Every row gives one point. Any point is a mix of the corners, with weights that add up to 1. It lies inside the corners' shape when no weight is negative. Is each point inside? If not, which corners have a negative weight?

Corners:
(1): [-81  17   0]
(2): [-21   4  24]
(3): [ 26 -45  -9]
(4): [ 95  64 -22]
Points:
[-50  12  -1] => inside
[ 52  11 -14] => inside
[31 30  1] => inside
[ 1 39  5] => outside (3)
[-32   8  14] => inside
[-17  29  -6] => inside
[45 11  2] => outside (1)
[37  0 -9] => inside

Corners:
(1): [-12   4   2  -1 -12  26]
(2): [-12   8 -95 -10  -4   7]
(3): [ -5 -13   4  19 -12  10]
(4): [-33  -2   0 -15 -17   5]
(5): [ 9 -8  3 -3  6 11]
(6): [-8 -2  0 12 22  5]
(7): [ 0 14 -8  6 -6  1]
Points:
[-8  0 10  2 -3 13] => outside (2)
[-17  -3   8   4  -2   7] => outside (2, 5)
[ -4   4 -30 -10  -5  10] => outside (3, 6)
[ -8   1 -20   4   1   8] => inside
[ -8   3 -35  -2  -8   3] => outside (1, 6)
[-11   2 -10   1  -9  16] => inside
[ 3 -3 17 15  2 11] => outside (2, 4)
[-9  8 -8 -2 -2  6] => outside (3)

Corners:
(1): [-14  39  56   0  10   4  61   1 -17  -5 -21]
(2): [-21  18  19 -36  43 -57 -51  -7  64  -9 -57]
(3): [ 24  54 -33  43 -60 -16  41 -20  50 -67 -33]
(4): [-14  12  64  10  17 -66  39  25  -4  29 -11]
(5): [ 56  29 -26 -35 -80  73  -4  -4  43 -20  52]
(6): [  6  26 -22   6 -44 -33 -56  49 -27  -7 -44]
(7): [-10  17  30  21  47  20 -13 -74  53  20 -20]
(8): [ -2 -53  13 -41   4  -5 -11 -11  11  -3 -31]
(9): [ 32 -41  58   0  71 -18   8  94 -10  39 -56]
(10): [-30   0 -72   1  78  12  30 -12  95   4   6]
(11): [ 31  30  10   1 -13 -68 -63  11  15 -30  -5]
(12): [  6  69 -83 -56 -13 -11   5  22 -27  37  11]
Points:
[  3  31 -19   3   8   1  19   9  32   1 -16] => outside (8, 11)
[ -7   0 -13  -9  23  -8  10  -1  38   1 -12] => inside
[  5  11  10 -15  -2 -12  12  17   7  -5 -16] => outside (7)
[  5  21   3 -19   5 -10   4   0  24   4 -10] => outside (6)
[ 13  14  16 -21 -10 -22 -31  24  -4   6 -24] => outside (3, 10)
[ 13  23   7  -9 -14 -23 -23  16   7  -6 -26] => outside (10)
[ 14  16  16  -7  -6 -11 -11   7  14  -2 -18] => outside (10)
[ -5   1  -2 -12  34 -17   2   0  71 -15 -20] => outside (6, 7, 12)
[-10 -21  42  -9  40   4   7  11  24  23 -24] => outside (3, 11, 12)

Corners:
(1): [-40 -21  64  45  38 -71  -8  25  59 -51  54  48   9  71]
(2): [  2  17 -30  -2  86  28  28 -41  84  49 -17  40  57  87]
(3): [ -3  72 -24  29 -43  73  35  -6  33  40  40 -52 -22  37]
(4): [ 38 -66  63  36  33 -70 -46  -4  -5  26  40  55  15  53]
(5): [ 19  11  34  11   5 -11 -32  37 -52 -38  14 -46   1 -46]
(6): [-17 -11  26 -37 -28  19 -21  -5  18 -21 -37  -2  15  52]
(7): [ 30 -19  -5 -10   5  18  13 -17  45 -29 -58   0 -28 -58]
(8): [-35 -68  65 -27   1 -46 -57 -35  57 -14  13 -45 -40 -37]
(9): [ 45 -22  18  -5  24 -30 -18  32 -13 -39  18 -24 -14  79]
(10): [ 17  -8  63 -39  -7  44  32   1 -14  27  42  50  37 -19]
(11): [-39  43  79 -21  22 -35  53  -5  37 -39 -20  46 -77  23]
(12): [ 38 -35 -64  52  26 -42   2  71 -63  -4  38 -61  21 -11]
(13): [ -6  46 -57 -47 -21  57  -5 -46  83  58  -7 -30  40 -42]
(14): [ 17   3 -56  -3  30  50 -60  35 -63 -54 -24  40 -49 -51]
(15): [-39  24  51 -56  35  -6  50  95  33 -25 -46  49 -76  12]
Points:
[ 9  4  5  5 12  7 -1 -1 19 -1 10  8 12 34] => outside (8, 15)
[  0  16  20   7  24 -34  13  41  14  -4  10  -8   1  69] => outside (7, 8, 10, 14)
[-19   6   4 -17  11  10  -1   2  38  -1   7  -2   1  24] => outside (4, 5, 7)
[  8 -10  19   1  22  -8  -3  26   0 -27  -5   7 -20   0] => outside (13)

Corners:
(1): [ 45 -22  -3 -19  -8  24  11  13  23   8 -26 -45 -30  63   5 -12  25 -43
 -14  -8]
(2): [  5 -30 -94   0  -3 -21  48  31 -40  23  34  16  -8 -16  28 -11  15 -39
   8 -11]
(3): [ 30 -22  -6  -7 -17  10 -27 -33  17   9 -35  -3  39  21   3  -9  21 -38
 -18 -16]
(4): [ 16  -1  16  24 -11  25 -11  22   9 -10   7 -29  -5   1 -31  -5  24  22
   0 -10]
(5): [-12 -11 -84  12  -9 -39 -31  16 -15  18   7 -24  18 -42 -32  81 -89  -6
   5 -41]
(6): [  1   6   4  13  14   7 -24  26 -57 -28 -59 -10 -11   3 -39  30 -28  -8
  15 -19]
(7): [-14  -5 -17  13   1 -18 -28  15   3 -42  12  10  -2 -28   1  -6  28 -18
 -15  20]
(8): [ 11 -18 -44 -13 -23 -61   5  19 -24   7 -72 -34 -28 -13 -32   4 -11  17
  14 -43]
(9): [ 26   3 -34  18 -21 -26 -33   8  -2  14  12 -24 -32   8   3  48   6  -3
 -25 -17]
(10): [-18   6  16 -20  76 -32 -37  -4 -61 -12  41   6  45 -39  -7  -8  38  14
  30  20]
(11): [ 12  -7  24  18  -5 -11 -22  27  19  15  27  12  35  -4   7  -2  26   6
   7  25]
(12): [ 21  -7  24  24  19  22 -31  17  19 -58 -11 -10  20 -17 -10  -6  42  27
 -25  45]
(13): [ 18 -21  -1  18   6   6 -41 -18  22  -8   8  -1  41  -7  66  -1  11  -3
 -26  -5]
(14): [ 13  18 -22 -16 -12 -35  -3 -24 -41   9  10 -29 -24 -19 -19  11 -79 -15
 -16 -40]
(15): [ -5 -21 -20 -10  50  17  77   0  -2  -1  16   2 -24  42 -17 -36  29  32
 -42  32]
(16): [  3  80 -13  -4 -18 -39 -33  25 -37 -13  34  18  21   1 -24  10 -36 -44
 -10 -32]
(17): [-17  69  -9 -45  24   1  64  -5  -2  -2 -36 -41 -23  -5 -41 -14 -14  20
 -33 -23]
(18): [ 10 -21  -3   2   1  26  12   6  28  -4  -2 -21  -8  41   0 -37  60  12
 -29  89]
(19): [  2  -9   7  17 -10  13  34  20   9 -67  18   6  -6  -6  -4 -13  48   9
  14   3]
(20): [ 20 -12   2   4  26   5 -44 -14   1  -7  22  22   7   3  12 -13  37  -8
  17   6]
(21): [ -5  10  -4 -95 -16 -11 -14  -3 -32  15  -5  -8 -24  23   4  -7  20  -6
 -15  -4]
Points:
[ -1   9   3 -13  12  -3  -7  10  -7 -16 -13 -12   2   2 -24  -4  16   2
  -3   4] => outside (2, 9, 13, 14)
[ 10 -14 -33   8 -12 -14 -11  11 -12  -5  10   8   5 -10   7   6   5 -16
  -2 -13] => outside (1, 10, 17, 18)
[  6  -2 -12 -13   9  -7   1   3 -11  -3  -3 -10  -4   7  -5  -5  10  -4
 -10   5] => outside (4)
[  5   8  -8  -8  -8 -11   5  13   0  -6 -13 -21 -14   5 -16   3  -4   9
 -17  -4] => outside (2, 3, 10, 20)
[  8   0  -8  -6   7  -6  -8   8 -11 -10   3 -10   0   3  -5   0  14  -7
  -3  -1] => inside

Corners:
(1): [-28 -25 -30  -2  13 -39  23 -44 -24  -1   0   5 -21   0   2 -67 -32   9
  31 -34]
(2): [-23 -23 -18   1 -17 -36  34  13 -45  20 -17 -11   3  -7  20 -22  21   2
   8 -18]
(3): [ 12  -3   1  -1  12 -15  38 -32  10  -2 -21 -12   3  29  23 -10  31   3
  16 -14]
(4): [ -8 -17 -20 -42  23  -2 -13  23 -16 -23  -1 -26   5   6 -49 -20  -7  21
  13  -7]
(5): [  9 -30 -16 -20  17   9  14  10   2  40 -15 -42 -10 -33   1  11   9  -1
  -4  17]
(6): [  3 -31  11 -42  25 -34  19  -1 -12  40 -13  30 -16 -18  23 -27  40   4
  25  34]
(7): [  3 -40  -5 -84 -12 -59  31  12 -36  66 -10 -42 -15 -22  16 -15  -5   8
  45  32]
(8): [ 22 -23   3  26   2  -2  54   0   0  22 -15   8   1  72  50 -43  41 -35
  38  19]
(9): [ 19 -28 -30  -1  27   8  11  15   2 -19 -43   4  -7 -32 -25 -28  -7  26
  34  20]
(10): [-46 -24  20   4  11 -13   6  13  19  13 -18  -8 -17 -14   2 -13  15  24
  13  15]
(11): [ 13  35 -14   6 -17  16  -9  -8   8 -50  28   3  14   9  12  10   7 -67
 -19 -41]
(12): [-14  12  30 -29  -4   9 -20  28 -26 -95  89 -36  31   7 -47  25 -28   9
 -41  -6]
(13): [ -1 -17  -8 -17  15 -55  26 -18   8  28   0 -27  22  -5  33 -24   2   0
   2  15]
(14): [ -8  -9   0  13  26 -28  25  27 -17  12  -9  15 -24  53  22 -40 -27  23
  41 -13]
(15): [ -3  -1 -22  26 -74   8 -11   1  24  41   1 -10 -23 -14  42   9  15   8
 -33   0]
(16): [  6   1  34  29 -70  15 -28  40 -28  21 -25 -36  14  53  43   2 -20  13
 -20  -3]
(17): [ 32   3 -17   2  21  -1  37   2   7  17 -19 -32  -9 -30 -63 -31   0  15
  29 -15]
(18): [ 11  -6 -15 -15  13  20  39  -5   5  20   3 -31  48  -5  23   4  30  -5
  29  -7]
(19): [ -4   3 -14 -17  21   9 -31  27 -26   1   6 -25   0 -16 -22  10 -11  31
  20  48]
(20): [ -6  16 -14  18   8   3 -48  26  -4 -52   1 -13 -12   2  33 -31  20  -9
 -10 -13]
(21): [-30   1 -14 -83  20  -8  20  13 -35  29 -10 -42 -14 -32  14 -28 -23  16
   9   5]
Points:
[ -6 -12   4 -24   3 -20  30 -10 -14  10   4 -24   8   3  20 -22   9 -11
  13  -8] => outside (4, 9, 14, 15, 19)
[ -4 -15  -9  -5 -13  -5   9  10 -16   8 -12 -27 -13 -15  -4 -16  -3  17
   6   8] => outside (4, 6, 11, 13, 14, 18)
[ -2 -12  -6 -16   2  -8  11   5  -7   9  -4 -17   0  -8   3 -13   8   4
   8   3] => outside (14)
[  5  -4 -15 -20   8 -12   3   2  -8  14 -11  -8  -9  -7  10 -23  -1  11
  18   2] => outside (2, 5, 8, 10, 12)
[  0  -9  -9 -15   6 -10   2   9  -9  15 -14 -16 -13   0   4 -21  -5  10
  17  10] => outside (2, 12, 18)
[-13  -9  -6 -15  -5  -3   4  15 -18   7   1 -15  -4  -6  20  -9   3  -1
   4   4] => outside (3, 4, 13, 17)
[ -1  -7  -3  -9   5  -8   2  17  -9   4  -6 -13  -5   4   7 -13   5   6
  11  11] => outside (1, 18)

Corners:
(1): [ 25  16   0  51   3 -31 -69   0  -5 -38  -5 -20 -52 -28 -51 -30  10 -21
   2  34]
(2): [ -9 -30  -7  13  24  13   4 -12  -2 -20  58  42  14  11  29   7  16   8
  13 -10]
(3): [-16   2 -39  66 -41   4 -13   4   9 -31 -36   6   1  29  23   8 -17 -27
 -25 -18]
(4): [ -8 -17   9   1   7  28  29   7 -28  54 -29  24  35  39  25  20   2 -27
 -12   7]
(5): [ 11   7  35 -29   5  -8  54  11   1   9  -4  28  10  -1  44   8 -14   5
 -15  14]
(6): [ 18  19 -23  39 -11 -18 -91  -2  25  -5 -12  -5 -65 -45 -55   9 -10 -32
   9 -32]
(7): [ 21  29   3  29  15  20 -53  -6  32 -35 -20   2   0 -57 -21 -22   6 -53
   6   0]
(8): [-15   7 -16  -2  23   7 -37  -8   3 -10   8 -26 -47 -40 -41 -20 -26 -21
  -1  18]
(9): [-13  10  20  46 -12 -19 -45 -11  47  21  -6 -25 -22 -59 -57 -13  -8 -33
   7  14]
(10): [-35 -10  17 -49  24  12  31 -18  13   5   6  40  42  22  21  35  11  23
 -50  24]
(11): [-13   3  10   1 -39  14  -4  26   6 -27 -35   0  33   4   2  25 -26  23
  14   3]
(12): [ -4  43  31   5 -35  38  30  11  -8  28 -38 -12  21   2  -3  28  40   8
  -3 -24]
(13): [ 19  -1 -19  10 -31  33 -41  -4  15  18 -34   1  -4  -4  55 -52   4 -16
  -9  -7]
(14): [ -6 -23  22 -11  50   5  35 -43  -8  17 -18  26  43  21  22  19  -3  43
 -24  -3]
(15): [ -6  24  -5  -5  -1 -51 -67 -14   3  -4  15 -15 -16 -39 -31 -43 -22 -47
  -8 -16]
(16): [ -5 -33 -18 -33  -5  10  63 -40 -12  25 -19  45  57  -2  20  16  11  19
 -35  11]
(17): [ 25 -37  29  -6   4  38  37 -41 -20  15  -3  35  32  37  44  23  -1  -7
 -50  -8]
(18): [ -3  55   0  13 -25  12 -33 -24  46   1 -23  16 -12 -18 -46  -9 -16 -18
  17  23]
(19): [ 12  19   5   4  -2  -4 -41  11  57 -21 -31 -23 -29 -23 -76 -46  -5 -25
  -6 -18]
(20): [  8  -5   6  -5  24  32  36   7 -12  20  19  42  56  12   3  27 -20  35
 -46   0]
(21): [ 22  19 -28 -12 -41  16  12  -3  44  16 -36 -39  36  14   9  17   0  -7
   9   5]
Points:
[  1   3  -3   8  -4   9 -12  -9   9   3 -13   4   9  -5  -6   1  -3  -7
 -10   0] => outside (5)
[  9   2  -6  -1  -2  11   1 -15   4   8  -8  10  16   2  13   2   1 -10
 -14   1] => outside (9, 11, 19)
[  1  11  -6  25  -8   7 -21  -5  15 -12 -17   6   1 -10  -7  -3  -5 -21
  -7  -1] => inside
[ -1  27  13   5  -6   2 -15   6  29 -10 -25 -16   0 -16 -24 -15  -9  -4
  -7   5] => outside (2, 4, 6, 16, 17)
[  0  13  -1   7   0   7 -21  -8  12  -1  -9   2  -7 -17 -17  -3  -7 -14
  -6   2] => inside
[ -2  24  16  15  -1 -12 -33   0  15  -8 -19  -6 -23 -23 -31 -13 -13 -31
  -6   1] => outside (2, 13, 16, 20, 21)
[  2   5  -3   2  -7  12  -2  -6   7   1 -14  11  13   1   3   4  -4  -4
 -12   0] => outside (9)
[  2  28  -5  43 -18 -13 -95   0  25 -27  -8 -21 -58 -47 -55 -21  -5 -44
  11 -14] => outside (4, 5, 14, 16, 20, 21)
[ -7   3  13  12   5   0   1 -11   8  -1  -6  29  17   2  -9   3  -8 -10
 -15  12] => outside (6, 8, 12, 13, 21)

Corners:
(1): [ 26  -4  -9  -9   0  -5 -12 -15 -21 -11  12   3  35   1 -17  -2  -3 -37
  16  27]
(2): [-32  10  -7 -11  26 -23 -17 -26  14   8 -13   0 -11  -3 -18   5  15  -7
  -8  16]
(3): [ 10   4  54  21   6  -4   0 -13 -25 -12  11  21  -5  20 -19 -10 -11 -13
  60  18]
(4): [-22  19 -10  -2   4 -34 -12 -23 -17  -4   0 -25 -13  19  -5 -20  -8   7
 -27  -6]
(5): [-12   8 -21  -9 -11   1 -13  20  19   5   0  10 -10   9 -15 -31  63   5
   4  13]
(6): [-13  -6 -11 -20   1   7  -8  -7  32   4  12  -5 -10 -11  19   5  15   6
 -17  29]
(7): [  2   2 -20 -28   0  12 -19 -11  61  12  -6   9 -15  -4 -11 -18   3  15
 -11 -25]
(8): [ 19   4  15  16  12   1  -4  17  16 -26 -29   7  21  36 -13   4  -4  -4
  36  18]
(9): [-13  -6  -7 -20 -15  17 -17   1 -19  25  -1 -20  -2  -4 -26 -12   2  16
  -4  12]
(10): [ 19  26   2  16   5   7  -1  21 -29  25  19 -20   5   1 -14   8  30 -23
 -18  -2]
(11): [ 20  18 -13  -1  22  12  19  -8 -17 -27  23 -33 -19 -24 -28 -49 -12  -1
  -3   3]
(12): [  4  40 -19 -33  -4  16   2  42  73   4   4   8  18  -2   4  12 -14  23
  -6  25]
(13): [ 39  -7   6 -13  20  14  -9  18 -20   2  15   6 -16  16 -11 -16 -21 -30
  19  14]
(14): [ -1   1   6 -27   3   8 -17   3  -1 -10 -25   3 -19   7  -9 -17  -6 -25
  12 -14]
(15): [-20  -1  13  -8   0   8  47   5 -19   5  14  -3 -13  -4 -21  -5  24 -12
 -15  21]
(16): [  7  -8  95   7  42  -8 -13  -7 -10 -17   3   7   2  -5  -1  -7   8  -9
   4  24]
(17): [  6  -3  -4  12  -8   9 -11  88 -19  19  -5  -1  37 -21  -5  13  18  14
  -5  11]
(18): [ 37   9   5 -20   9  -9  -5  -4  -8 -25   5  -4 -13  -3  -2   7 -17  13
  -9  24]
(19): [ 20  -7  18 -24   5 -42  36 -10   5 -12   6 -15 -10  -5  13   2  10 -11
  30  16]
(20): [  6   9 -18 -15 -13  -7  11  -3  21  30 -22   6  -3 -11   8 -12  22 -17
  -4  19]
(21): [ 30  14 -23 -37  25  16  24  -9  -9 -15  24  10  10  -1  13  -4 -13   9
   7  25]
Points:
[ 18  10   6  -2   9   3  -5  23  12   2  -1   7  12   1  -6  -3   9 -10
  17   8] => outside (4, 6, 9, 15, 18)
[  9   5   8 -10   6   2  -1   5   1  -3   2  -1  -2   1  -6  -8   3  -5
   3  11] => outside (2)
[  9  10   5 -14  17   5   1 -13 -12  -7   4  -9  -1   1  -8  -7  -9 -15
 -11  21] => outside (3, 5, 7, 17, 19)
[  2   5  -3  -8   7   5  -7   4   3   4   0   2   3   2 -12  -9   6  -7
   4  11] => outside (18, 19)

Corners:
(1): [ 15 -18 -40 -10  36 -29   9 -34 -21  22  38  14  11  40   7 -76 -29  51
 -65 -28]
(2): [ 50 -30 -38 -24 -13  16  -5 -19 -17 -31  -7 -10  -1  -7  79 -41  19 -49
 -16  11]
(3): [ -5  19  22 -70 -72 -16 -47  49  30  -4 -62  12  13  11   8   0  65  22
 -35  -8]
(4): [ 64  11  10  20  24  35  58  49  27 -29  71  39   1  27  45  30 -32 -60
  32 -79]
(5): [-19  33  65  29 -15  66   3  48  12 -24 -32  -3   2  22 -22 -21  20  52
   0 -38]
(6): [ 32  47  65 -64 -22  -4  -1  54  15   4 -39 -56 -12  15 -24   7   8  21
  41  22]
(7): [-38  37 -80 -35  -9  54 -19  43  13 -33   7  25  47 -43 -10 -64  -5 -19
  36  34]
(8): [ 41  63  64 -44  23  20 -38  -1  39 -45 -43  40  18 -41  48 -20  -8 -18
  32 -22]
(9): [ -5  47 -52  57  15  39  10  32  42  -2 -30  24  30 -43 -59 -32  53 -15
  33   6]
(10): [  5   5  -7  28   3  27   9 -63 -10  37  -4 -58  36  11 -47  48  27   9
  27  -6]
(11): [-16  -4 -26  11 -49  24  10 -48  46  18   3  76 -36  47 -11 -26 -40  76
 -57  45]
(12): [ 44  50 -57 -35  13  62 -19  72  33 -28   3  30 -34 -33 -22 -76  20  52
  58 -44]
(13): [ 19 -27  76  17  36  -6  15 -20  24  -3  33  34 -27  63  41  -9 -12  55
  11  48]
(14): [  3  47 -68 -73  -1  22 -59  80 -32 -15 -68  45   1 -57   1 -37  30  23
 -38 -55]
(15): [-40   4 -95 -24  -4   6 -19 -10  48  35  -9 -36  11  -9  56 -28 -36 -55
  30  27]
(16): [-30  33 -58  47 -22  32  -4  24  16  37   6 -21  71 -26 -32 -23 -34  65
 -27  62]
(17): [ -6 -57 -16  21   5  51  56  58 -17  -9  58  30 -12 -55 -11   6   6 -59
   1 -73]
(18): [ 65  -7  90  49   8  66  54 -41 -13  30 -24   8  37  13 -34  29  30 -47
  31 -10]
(19): [ 20 -32  52 -35   4  -2  51 -50  40  24 -28  13  26  52   0  34 -29  25
 -49  25]
(20): [ 41  35   2 -70  14  47 -27 -34 -26  27  24 -43 -35  -8  -2 -19  43  53
 -43   9]
(21): [ 29  22  39  -5 -48  23  50 -24  -2  20 -28  15 -14 -11  65 -27  51  47
 -36  40]
Points:
[ 11  19   6  -4  12  18  -8   5  27  -5  -6  30  19  21   4 -20 -22  22
   7 -17] => outside (2, 6, 9, 17, 20, 21)
[ 30  28  14 -19   4  23  -3   8  18 -10 -10  16  -4  18 -11 -18   9  22
   9 -10] => outside (15, 16, 17, 21)
[ 33  20  10 -10   1  10   6  -9  23  14 -10 -12  14   7   8  -6  11  16
  11  15] => outside (5, 7, 11, 14, 17)
[ 14  12 -15 -17 -11  20   1   3  14   4  -7  15   4  -2   6 -19   9  14
  -8   3] => outside (5)
[ -4   4 -29  -7   3  30   5  -3  14  -2  15  14   6   3  19 -26 -18  23
 -10   5] => outside (3, 6, 9, 18)
[ 17  14   5  -4  -2  31   6  13   3  -6   3  13   7  -6   1 -16  14  12
   4  -4] => outside (15, 19)
[ 35   2  57  18 -14  33  41  -1  26 -13  -6  25   5  20   6  13  19  -6
  22   0] => outside (1, 14, 15, 16, 20)
[ -5  19 -28 -15   7  24 -15   3  17  -1  -6  11   6 -10  -7 -36  -6  27
  -2  13] => outside (3, 4, 18, 21)
[  6  19  -9 -16  -8  20  -3   9  13   0 -10   1   6  -8   4 -14  11  15
   1  -1] => outside (18)

Corners:
(1): [-10 -10 -13   1 -22 -34  23  -1 -25   7  -3  11  -6   6 -19 -10  22   2
 -37   2]
(2): [ 14 -15   6 -13  -5 -16   1  -1   6  -8  13  28   1  -2   1  22  15  -5
   8   6]
(3): [ 24  24 -20  95  -2  41  -4 -35 -40 -12   7 -19 -28 -11  90  -2 -12 -14
  18   8]
(4): [ 50 -38 -12 -17 -23  18 -14  -8 -16 -22  19  31 -20 -15 -15 -40  37  27
 -72 -15]
(5): [  3   3 -13  -4  -7   6   2  25  -2   0   7  18 -17  -7   4  -4 -18  21
  -2  -3]
(6): [-10   5 -14  41  -1  14 -50  50  10  21 -14 -17   5  -4  28  -9 -13   6
  27  12]
(7): [ 20  -1 -21  35 -11  12  20   4  -4  21  17   5   4 -12  -4   4  -8  23
   6   4]
(8): [ 14 -20  11  -6 -19 -16 -11  26 -36  23 -13   8 -14 -21  -5  -3  11  15
 -14   8]
(9): [  0  20  14   3 -20  31   6  14  16  38   8   5 -11 -25 -21   3  -2 -46
  19  23]
(10): [  0 -24  20 -10  -6   0   5  24  19  42  14  15   0   9 -21  -8 -22  -5
  25 -53]
(11): [ 15  51 -23  -9  58  -4 -10 -13 -28 -21   7  41  -6 -11  -2   7  14 -38
  24  21]
(12): [-15  -7   7 -23  58  -7   4  11   7  -8   1  21  15   8  -7  -5 -33  14
  13   2]
(13): [ 37 -30   5 -29 -15  17  -4 -12   3  -3  -2  22  21   6 -11 -10  11 -11
   8   9]
(14): [ 21 -19  -9  -1  -6   4  12  17  -9 -19  11   6  -1   0 -12  -6  -6   6
 -66  -5]
(15): [ -2  14  31  -7  -8   8  12  26   1  17 -31   4  22 -31  -6   2  -4   3
   9  22]
(16): [ -5  22  26  -8   7   0  -1   0 -18  22   9  14  23 -12   9  13 -13  18
   7   8]
(17): [  6   7  28 -12  16  18 -23   3  -6 -11  16  34  -8   3 -13  20 -26  21
   7  -2]
(18): [ 32 -17  -5 -15   3 -29  -8 -20   7 -14   8  26   9   6 -11  10 -34 -13
  12  -7]
(19): [  7 -17  -9  16 -13  23   6 -33 -16 -15 -24 -48  -7   8  44  21 -11  -1
  12 -19]
(20): [ 42 -19 -10  10 -19  -2  18 -13 -23  -4  23 -66 -12   4  -2 -38   0   5
   1 -38]
(21): [-11 -27  21 -32  19   3 -20  15  -9 -21  15  24  28  -8 -13 -21 -26 -12
  -5 -25]
Points:
[ 10 -13   9  -2  -3   9  -6   9  -2   4   5   4   7  -5   2  -5 -15   5
   2  -9] => outside (1, 11)
[15 -4 -1  0  3  4 -3  0 -4 -4 14 16  0 -1 -1 -2 -9 -3 -1 -3] => outside (8, 15, 19)
[  2   1   2   4   7  -2   1   7  -7   6   1   3   0  -3   2   3 -14  -3
  10  -4] => outside (4, 13)
[ 15  -4   1   2   1   5  -3 -10 -13 -11   5  -1   1  -3   7  -6  -1  -5
  -4  -1] => outside (5, 7, 8, 10)
[  4   2   4  11   0   8  -4   7 -13   2   0  12   0  -4  15   9  -9   4
   9   0] => outside (4, 9, 12, 18, 20)
